Each row is a point. The window is the flat piece filled in between its corners: a triangle in 3 columns, a solid with four corners in 4, and so on. A path goes straight from each point to the next, and from the last back to the first. List the points from which the path goes on through the window.

Window (4 x 4)
[[-11.3 -12.0   2.1  -2.2]
 [-18.4  -8.3 -32.2 -11.8]
 [-16.0   5.5 -10.6 -17.5]
 [ 36.8  -2.2  -4.0  29.7]]
Path:
(1): [  6.4   3.9 -22.2  16.8]
(2): [-6.9  2.2 -1.5 18.2]
(3): [ 33.8 -16.9  -5.0   3.2]
(4): [ -9.3 -17.7 -26.3 -24.2]
(5): [-14.5   6.7 -24.6  15.6]
(6): [-20.5  -7.7 -30.3  17.7]
(7): [  1.3  -6.1 -20.8 -15.1]
(8): [ -9.3 -15.0  -4.5 -41.3]
(9): [-41.8   0.6 -18.4  -9.2]
(10): [-19.6  -3.2 -19.5  19.2]
(11): [  3.1 -13.5 -18.0 -12.3]
(12): [ 31.6 -16.6 -12.1  -6.9]
Through the window after points: 2, 4, 6

Window (4 x 4)
[[ 16.9   8.9   1.8 -11.5]
 [  9.3   9.6 -13.2  18.7]
 [  3.4 -13.7  18.8 -28.8]
 [ 11.9   9.5 -31.7  10.8]]
Path:
(1): [ 18.5  -5.9 -30.4  11.1]
(2): [  6.1  20.8 -25.4   6.7]
(3): [ -3.7  24.0 -26.8  20.7]
(4): [ 33.9  -0.5 -30.2   4.5]
(5): [ 25.4   2.8   1.9 -14.2]
(6): [-1.8 11.6  2.2 -7.4]
(7): [  2.0  15.1 -25.3   7.9]
(8): [ 36.9   1.8 -18.3  11.9]
(9): [ 33.5  -4.0 -49.6  10.6]
(10): [-13.6  17.6  -2.0  10.2]
(11): [ 0.4 21.8 18.6 -9.5]
(12): [ 24.6  -0.4 -13.4  -5.5]
Through the window after points: 1, 5, 11

Window (6 x 6)
[[ -5.0   1.3   4.0  13.0  11.9  -8.8]
 [  3.6  -9.1  59.8  -4.1  40.6  -3.0]
 [ 11.8  23.6 -20.2  -1.8  15.7   9.7]
 [ -4.0 -30.6  12.1 -13.0 -15.6  -3.4]
 [ 21.2 -17.5 -23.8  -0.2 -10.4 -13.7]
 [ 12.9   6.2 -18.2  -8.4 -22.5 -20.0]]
Path:
(1): [ -8.3 -16.6  -0.2 -11.5  -0.1  -4.7]
(2): [ 21.6 -22.2  20.1   2.6 -24.8  -2.2]
(3): [ 9.1  3.9 18.1 18.4 -5.5 -7.9]
(4): [  9.2 -16.4 -14.0 -27.2   6.5 -14.6]
(5): [  0.1 -22.5 -19.3  -3.5  28.0 -12.2]
(6): [ 14.3  14.7  12.9  10.2 -37.4  -5.9]
(7): [ 12.7   2.5  18.0  22.8 -26.2 -15.0]
(8): [ -1.9 -26.7  -6.4 -26.4  31.9  -9.6]
(9): [ -2.9 -21.1 -18.2  -2.7  14.3 -50.7]
(10): [19.1 -6.9  7.3 -2.5 -2.2 11.6]
(11): [ 26.9 -35.4  21.9   7.7 -18.3  12.6]
(12): [-22.2 -18.5   1.9 -24.1  -7.5 -15.8]
Through the window after points: 1, 3, 5, 9, 11
